Every row gives one point. Two turns around zero, p and q, are shown by what they do to some points. Write where each new point lands after one turn and then the other. Backwards means that the second turn is done in reverse. Each puzzle has new turns, and all numbers are rounded.
In the rows, 128 means zero.

Turn p:
[100 151] => [102 153]
[ 78 150] => [ 80 154]
[131 110] => [130 110]
[137 103] => [135 102]
[194 126] => [194 121]
Turn q:
[ 74 100] => [ 72 105]
[166 133] => [166 130]
[143 151] => [145 150]
Where do these land?
q, then p: [149 150] => [152 146]
p, then q: [144 125] => [143 122]
q, then p: [153 174] => [160 169]
p, then q: [125 101] => [121 102]
p, then q: [68 90] => [ 63 100]

Turn p:
[124 154 125  82] => [141 166  94 123]
[125 106  74 141] => [144  80 105 150]
[175 104 211 148] => [133 149 217  88]
[ 98 140 120 140] => [ 99 122 112 138]
[102  69 124 110] => [133  88 109  78]
[156 171  96 131] => [148 147 121 181]
[116 152 145 144] => [ 99 144 137 138]
Turn q:
[ 94 146 160 154] => [109 178 115 141]
[164 161  67 165] => [199 108  83 136]
[147 133 121  76] => [135 107 156  85]
[151 122 145 127] => [137 128 154 138]
[ 84  78 147 118] => [ 60 119 132 140]
Where do these land?
q, then p: [104  84 120 172] => [ 94  75 126 152]
q, then p: [132 124 156  54] => [116 171 118  63]
p, then q: [ 83 106 160 128] => [ 85 122 125  88]
p, then q: [157 144 121 107] => [167 135 133 132]
p, then q backwards: [164 157 132 130] => [149 139 160 152]
p, then q: [129 153  79 176] => [120 129  96 193]
